Each row is a point. A path goes straight from each point to the next, and from the last back to the first. The post is the endless flat space through its rows: a point in 2 columns, a line in 3, a plane in 4, and so on, so that a path can go around it. Count how often the path circles the post. Going back the other way cancels.

Post (2 x 3)
.20 .11 .14
-.58 .32 -.57
Path (17 x 3)
-.55 .30 .38
-.31 -.20 -.09
-.61 -.22 -.78
-.14 -.66 .12
-.64 -.11 -.03
-.49 .41 -.16
-.42 .76 -.30
-.53 .51 -.45
-.26 .41 .35
-.46 .11 -.22
-.59 -.03 -.66
.70 -.20 .03
.46 .42 -.36
.32 .81 .00
-.35 .46 .01
-.08 -.04 .75
-.42 -.12 .15
Times around: 1

Post (5 x 6)
-.10 -.11 -.12 -.31 -.18 .06
-.32 -.09 .00 .12 -.32 .19
.13 -.02 .00 -.18 -.03 -.04
.09 -.28 -.15 -.14 -.37 -.08
-.16 -.10 -.14 -.16 .94 -.22
Path (13 x 6)
-.06 -.34 -.16 -.23 -.28 -.38
.10 -.12 -.14 .13 -.32 -.15
.22 -.17 -.29 -.42 -.28 -.07
.14 -.21 -.04 .04 -.12 .12
.52 -.11 .30 -.30 .21 -.22
-.18 -.11 -.01 -.07 -.20 -.09
.10 -.02 -.05 -.58 .00 -.25
-.01 .14 -.34 -.55 .23 -.29
-.09 .11 -.36 -.03 .33 .04
-.10 -.34 -.17 -.05 -.07 .01
.15 -.25 .11 .07 -.02 -.05
.05 -.48 .00 -.15 .04 -.49
-.11 .19 .11 .01 -.05 .02
Times around: 2

Post (10 x 11)
.07 .21 -.04 .27 .94 .40 .34 .57 .10 .70 -.24
.39 -.19 -.10 .51 -.20 .19 -.34 -.17 -.13 -.71 .35
.26 -.06 -.25 -.47 .54 .28 -.06 -.26 -.14 .09 -.45
.34 .05 .49 -.18 .15 -.50 -.29 -.15 .31 -.35 .00
.24 -.28 .04 -.26 .08 -.89 -.57 -.08 .22 -.10 .20
.12 .01 -.22 -.24 -.20 -.41 .24 -.46 .04 .26 .58
.26 .22 .61 .02 .65 -.49 -.16 -.04 -.31 .65 .37
.53 -.18 -.53 -.08 -.43 .05 -.25 .14 .33 .37 -.80
.06 .02 .24 -.18 .15 -.17 .04 .72 -.06 .01 -.04
-.15 -.19 .05 -.01 -.46 .25 -.38 .55 .32 .04 -.09
Path (16 x 11)
-.05 .44 .20 -.24 .64 .37 -.39 -.19 -.22 .25 .44
-.11 .21 .33 .25 -.06 .75 -.08 .20 .24 -.33 .80
.12 .09 .70 -.16 .25 -.10 -.16 -.24 .13 .45 .16
.27 -.31 -.10 .09 .63 -.63 .34 .15 -.01 .51 -.30
-.15 -.35 .20 .29 -.08 -.02 -.42 -.65 -.13 .22 .22
.05 .28 -.11 .11 .14 .00 -.36 -.08 -.25 -.06 -.05
.12 .40 -.31 -.42 .06 -.14 -.08 -.10 -.01 .42 -.17
.87 .20 .07 -.16 .22 -.08 -.30 .00 -.05 -.17 .08
.81 -.44 .22 -.16 .30 .04 -.25 .23 -.20 -.28 -.50
-.02 -.17 .19 -.14 .02 -.52 .18 .14 .21 -.12 -.01
.04 .01 .10 -.43 .13 -.15 -.22 -.01 .05 .06 -.47
-.08 .02 .10 -.45 .36 .49 -.89 -.03 -.08 .07 -.17
.59 .01 .31 -.34 -.37 -.37 -.58 .59 -.03 .30 -.33
.64 -.10 .20 -.01 -.15 .15 .30 .20 -.07 .88 -.14
.11 -.05 .02 .27 -.46 -.29 .40 .80 -.05 .12 .14
-.28 .00 .22 -.27 -.06 .12 -.35 -.21 .10 .18 -.11
Times around: 3
